Every row gives one point. Each copy is the shape, with its points in the same order, stretched, turned, moved and blurred by noise. Is it also mirrored, or only turned?
In the rows, zero is written as 128.

Shape:
[[158 154 151]
 [131 118 172]
 [ 82 126 145]
 [ 75 114 118]
 [ 97 125 123]
 [187  94  56]]
Copy 1, 6 rows:
[[184 119 111]
 [163  88 144]
 [127 117 173]
 [117 122 165]
 [129 135 147]
 [120 129  38]]
Copy 1 is: only turned
Copy 2 (6 x 3):
[[140 109 119]
 [ 95 100 117]
 [ 95 158 156]
 [ 94 190 153]
 [110 171 147]
 [144 170  52]]
Copy 2 is: only turned
Copy 3, 6 rows:
[[171 143 114]
 [133 179 121]
 [124 153 168]
 [ 92 128 180]
 [111 137 169]
 [ 80  43  98]]
Copy 3 is: mirrored

Shape, 7 rows:
[[130 123 141 103]
 [183 124 123 105]
 [ 96 169 171 178]
 [172 144 136  87]
 [124 154  53  82]
 [140 144 126 148]
 [111 181 128 145]]
Copy 1:
[[132  78 136 106]
 [144 117 128  85]
 [155  36  77 174]
 [156 101 149  90]
 [113 151 197 126]
 [141  92 102 132]
 [152  79 122 163]]
Copy 1 is: only turned
Copy 2, 7 rows:
[[145 110  97 124]
 [186 154 104 162]
 [ 54  77  78 165]
 [172 167  85 146]
 [135 177 163  93]
 [120 116 113 167]
 [ 66 126 103 140]]
Copy 2 is: mirrored
Copy 3:
[[133 124 123 120]
 [112  72 122 111]
 [142 141 147 199]
 [139  75 143 106]
 [ 95 135 204  59]
 [104 114 146 146]
 [131 132 176 152]]
Copy 3 is: mirrored
Copy 4 (7 x 4):
[[162 140 126 118]
 [162 189 121 137]
 [135  56 137 176]
 [190 179 104 137]
 [119 130  39 120]
 [120 117 121 156]
 [131  69  96 167]]
Copy 4 is: mirrored

Shape:
[[192 113  68 155]
 [ 83 187 128  90]
 [137  86 159 146]
 [150 110 141  97]
 [109 123 156 158]
 [136 148 151 160]
 [124 190 137 109]
 [114 167 154 135]
 [161 127  86  64]]
Copy 1 (9 x 4):
[[ 95  91  97 103]
 [169 104 136 197]
 [111 162 130 120]
 [158 124 131 122]
 [108 161 124 157]
 [111 149  99 156]
 [158 110 105 180]
 [134 139 109 177]
 [176  69 133 120]]
Copy 1 is: mirrored
Copy 2:
[[ 97 216  80  87]
 [154  77 194 109]
 [157 145 108 168]
 [169 171 141 137]
 [139  96 126 162]
 [121 116 141 161]
 [131 113 188 130]
 [133  93 168 153]
 [171 204 143  77]]
Copy 2 is: only turned
Copy 3, 9 rows:
[[ 76 168 129  30]
 [209  66  61 118]
 [129 156 168 141]
 [156 174 133 104]
 [139 103 131 159]
 [119 124 102 151]
 [170 110  50 129]
 [156 100  80 155]
 [168 173 108  26]]
Copy 3 is: mirrored
Copy 4 (9 x 4):
[[158 143 144  72]
 [ 85 140  98 168]
 [104  78 141 102]
 [118 102 146 136]
 [ 92  94 109 112]
 [113 105  94 115]
 [113 132  85 157]
 [102 113  87 135]
 [130 146 161 145]]
Copy 4 is: only turned

Shape, 9 rows:
[[148 106 126 166 131 143]
 [100 135 133 121 100 186]
 [122  86 130  97 132 168]
 [ 70  85 102  93 137  86]
 [120 118 160 129  54 109]
 [117 145  51  96 109 114]
 [124 196 134 123 133 177]
 [113 130 156  75  87 116]
 [161  82 111 165 121 142]]
Copy 1, 9 rows:
[[122 106 125  95 171 151]
 [115 166 186  79 131 126]
 [135 162 170 120 153 179]
 [166  90 164 142 120 189]
 [ 96 108 142 109  92 128]
 [201 125 128  97  83 147]
 [137 172 177 108 133  72]
 [123 144 168 150  86 130]
 [127 102 107  86 165 179]]
Copy 1 is: only turned
Copy 2:
[[137 118 142 118 120 178]
 [184 149 153 182  98 122]
 [120 111 173 173 107  99]
 [133  97 107  91 130  30]
 [224  79 140 145 164 102]
 [135 183 156  98 171  74]
 [146 187 112 186 139 153]
 [172  91 135 175 175  55]
 [131 111 173 106 121 177]]
Copy 2 is: only turned
